Rows are points. The last column is the point's height on a tilted bowl or saddle (a function of degree 2), plus a little noise. Count its main directions that bend up, bend down and stay straight.

Points:
|  23 |  51 |   2 | -34 |
|  33 |  19 | -57 |   2 |
|   3 | -32 | -28 | -30 |
| -10 | -15 | -16 | -20 |
|  -5 |   6 | -35 | -17 |
|   9 |  36 | -73 |  36 |
| -44 |   8 |  73 |  64 |
|  21 |  14 |  17 | -26 |
| -57 | -26 | -13 |  14 |
| -45 |  -5 |  44 |  49 |
| -34 |  26 |  30 |  11 |
|   7 |  -1 | -83 |  -3 |
|  10 | -39 | -21 | -21 |
|  28 | -13 | -46 | -23 |
| -60 | -29 |  43 |  79 |
|  -7 |  10 |  -8 | -16 |
| -45 |  32 |   3 |  26 |
Directions: 2 up, 1 down, 0 straight

Points:
|  36 |  -8 |   7 |  16 | -27 |
|  -6 |  11 |  -1 | -27 | -19 |
|  -6 | -53 | -55 |   1 |   4 |
| -15 |  -3 |  11 |   3 | -16 |
|  13 | -25 |  74 | -32 |  -3 |
|  -7 | -11 |  11 |  -8 | -12 |
|  56 |   6 |  -5 |  18 | -52 |
|  19 | -40 |  13 |  21 |   2 |
|   7 | -54 | -78 |  72 | -49 |
|  27 | -31 | -44 |  34 | -25 |
|  21 |  19 |   1 |   9 | -20 |
| -21 |  -8 |  19 |  46 | -40 |
|  90 |  23 | -33 |  -2 | -44 |
|  10 | -22 |  55 |  -8 |  -1 |
|   6 |  19 | -16 | -27 |  -5 |
|  27 | -19 |  35 |  46 | -62 |
| -21 |   4 |  -1 | -45 | -54 |
| -64 |   8 | -51 |  -9 | -26 |
| -32 | -50 |  35 |  54 |   1 |
|   2 | -74 |  90 | -22 |  74 |
| -15 | -21 |  23 |   2 | -13 |
Directions: 1 up, 1 down, 2 straight

Points:
| -27 |  29 |  -1 |  33 | -40 | -39 |  -1 |
| -39 |  11 | -26 |  -3 | -50 |  54 | -13 |
|  48 |  43 | -51 | -50 |  38 | -11 |  59 |
|  34 |   5 |  -4 | -30 |  20 |  -8 |  22 |
| -10 | -32 |  19 |  43 | -37 |  41 |  -3 |
| -36 |   1 |  49 |  -3 |   9 | -21 | -62 |
| -18 |  37 |  -1 |   1 | -37 |  47 | -13 |
| -24 | -14 | -11 |  26 | -16 |  -9 |  -8 |
|   0 |  66 |  -3 | -22 |  38 |  27 | -31 |
|   3 |  44 | -19 |  33 | -62 |  55 |  -9 |
|  40 |  25 | -53 |  20 | -26 | -12 |  29 |
|  12 | -20 |  38 | -43 |  -6 | -17 |   6 |
| -63 | -31 |   8 |   1 |  28 |  -2 |  11 |
|  13 |  24 | -95 |  -2 |  50 |  25 |  51 |
| -13 |   0 |   2 |   5 |  10 |  33 | -12 |
| -16 | -34 |  36 |  -5 | -56 |  -2 | -10 |
|  40 |  83 |   8 |   3 |  70 |  32 | -55 |
|   4 | -12 |  -6 | -15 |  35 | -12 |  11 |
|   8 |   5 | -27 | -16 |  -5 |  22 |   1 |
|  12 |  29 |  11 | -14 |  20 | -21 | -27 |
|  57 |  17 | -31 |  18 |   5 |   1 |  39 |
|  -3 | -10 | -35 |  18 |  -1 |  -1 |   5 |
|  17 |   1 |  -2 |   2 | -34 | -10 |   2 |
| -11 | -47 |  29 |   1 | -36 | -19 |  -9 |
|   6 |  12 | -45 |  -5 |   9 |  -4 |  11 |
| -15 |  -9 | -14 |  -6 |  -9 |  30 |  -5 |
|  -7 |   7 |  -4 |  11 |  48 | -44 | -21 |
| -21 |   4 |  20 | -52 |  -1 |  41 |  27 |
|  32 | -54 |  24 |   2 |  32 |  41 |  55 |
|  28 |  12 |  33 |  27 |  -7 |  42 |   0 |
|   0 | -38 | -14 |  23 |   9 | -16 |  16 |
| -45 |   2 |  31 |  40 | -27 |  28 | -21 |
|  46 | -14 | -32 | -19 |  23 |  -9 |  56 |
|  11 |  16 | -20 | -40 |   2 |  35 |  14 |
|  10 |  -9 | -18 | -11 |   1 |   6 |   6 |
|  34 | -57 | -20 | -16 |   7 | -69 |  88 |
|   6 |  53 |  -7 | -36 | -64 |  21 |  12 |
| -33 |  16 | -66 | -21 |  71 |  36 |  80 |
|  14 | -53 | -23 |  32 |  -3 |  40 |  25 |
| -13 |  18 |  11 |  31 |  -3 |  41 | -24 |
|   3 |   9 |  56 |  24 |  66 |  36 | -63 |
| -13 |  25 | -21 |  -9 |  23 |  -9 |  -8 |
|   4 | -25 | -47 |  -4 | -15 |   6 |   7 |
|  29 | -51 |  -1 |  70 |  15 |  11 |  59 |
| -35 |  19 |  30 | -35 |  26 | -44 | -43 |
Directions: 4 up, 1 down, 1 straight
